Rows are points. The last column is the point's height on a tilted bowl or saddle (a function of degree 2), plus a little noise. Along how many of its main directions does it bend up, bend down or stay straight?

Points (17 x 4)
-33, 31, 7, 31
-5, -38, 51, 5
-41, -35, 26, 36
-42, -38, -17, 33
-83, -8, -18, 28
19, 34, -83, -94
-53, 27, 65, 68
-48, 32, -2, 32
-58, -38, -17, 34
-99, -81, 35, -25
3, -33, 33, 5
-18, 2, -40, 9
-44, -7, -16, 36
28, -1, -12, -29
-75, 35, 25, 49
34, 32, -7, -53
-1, 47, 48, 18
Directions: 0 up, 2 down, 1 straight

Points (15 x 4)
-68, -33, 84, -95
71, -15, -44, -44
-14, -52, 50, -21
1, -50, 24, 1
17, -51, -7, -3
-19, -55, -17, -9
31, 34, -52, -49
-93, 11, 6, 72
59, -34, 43, 56
-16, -31, -30, 5
-27, -21, -2, 12
-32, 9, -34, 35
-41, -27, 29, -11
36, -78, 38, 31
0, 6, 34, -3
Directions: 1 up, 2 down, 0 straight

Points (26 x 5)
-20, -58, -21, 50, 36
-12, -34, 46, -8, 27
20, 9, 16, -30, 41
6, 8, -34, -14, 24
-44, -38, 13, 34, 10
-5, -59, 78, 10, 32
-4, 49, 66, 31, 55
19, -29, -22, -5, 30
61, -42, -22, -81, 36
8, -61, 12, 7, 23
-79, 11, 4, 44, 5
2, 59, -6, 16, 36
-20, 56, -27, -37, 26
2, 72, 19, -59, 70
63, 78, -35, -30, 52
39, 69, 27, 76, 52
-44, 67, 13, -12, 36
34, -3, -49, -13, 35
-57, -68, 92, -11, 30
-26, 26, 8, -10, 24
-18, 66, 2, -20, 38
14, -14, 104, -41, 99
18, -53, 48, -29, 37
-24, -16, 9, -80, 32
-12, 16, 12, -52, 38
-13, -46, 6, 6, 18
Directions: 1 up, 0 down, 3 straight

Points (44 x 7)
1, 11, -4, -44, 31, -19, 11
-57, 10, 10, -32, -14, -42, 4
18, -59, 3, 38, 17, -3, -30
26, -24, 3, -29, 21, -6, -16
8, 16, 30, -5, 63, -10, 2
50, 19, 51, -14, 11, 19, -38
-5, -48, -51, 22, 8, 19, -27
-31, -41, -5, 23, 45, -23, -26
10, 40, 1, 3, -33, 4, -3
-14, 19, 15, 22, 48, -4, 11
-21, 24, 22, 29, 41, 20, 2
-3, -66, -34, -7, 61, -22, -59
38, -38, -4, -24, 35, 59, -32
54, -36, -45, -79, -7, -39, -100
18, -9, 8, 26, -17, 4, -3
56, 24, 20, 34, 5, 10, -21
9, -26, -12, -60, -23, -33, -48
4, 41, -3, 66, -29, -40, -32
0, -23, -2, 22, -26, 7, -7
-39, -75, -43, 4, -3, -29, -72
42, -15, -39, -24, 44, 37, 0
16, -121, 37, 63, -28, -11, -108
-64, 29, 9, -25, -13, 35, -35
6, 60, -1, -11, -55, -1, -27
19, 43, -10, 6, -58, 49, -48
-5, 0, -2, 1, -27, 3, 2
-26, -48, -7, -14, -55, 9, -45
-13, 25, 88, -42, 22, 26, -71
-86, 12, -30, -1, 46, -24, -28
-44, 8, 22, 7, -9, 14, -1
9, -20, -30, -47, -27, 35, -52
29, -13, -30, -6, -77, -74, -73
8, -17, -7, -18, 27, -18, 2
17, 3, 30, -82, 3, 0, -59
-38, -54, 15, 28, -38, -27, -25
-7, 3, -11, 36, -31, 56, -13
26, 29, -28, -36, 31, -18, 24
20, 4, -7, -6, -22, -5, -3
-22, -15, 36, 8, -29, 81, -37
-41, -62, -26, -28, -34, -58, -67
18, 11, 16, -33, -26, -47, -10
3, 73, 16, 18, 22, 3, 5
-20, 16, -16, -27, 61, -31, 21
33, -17, 53, 14, -22, -45, -42
Directions: 0 up, 4 down, 2 straight
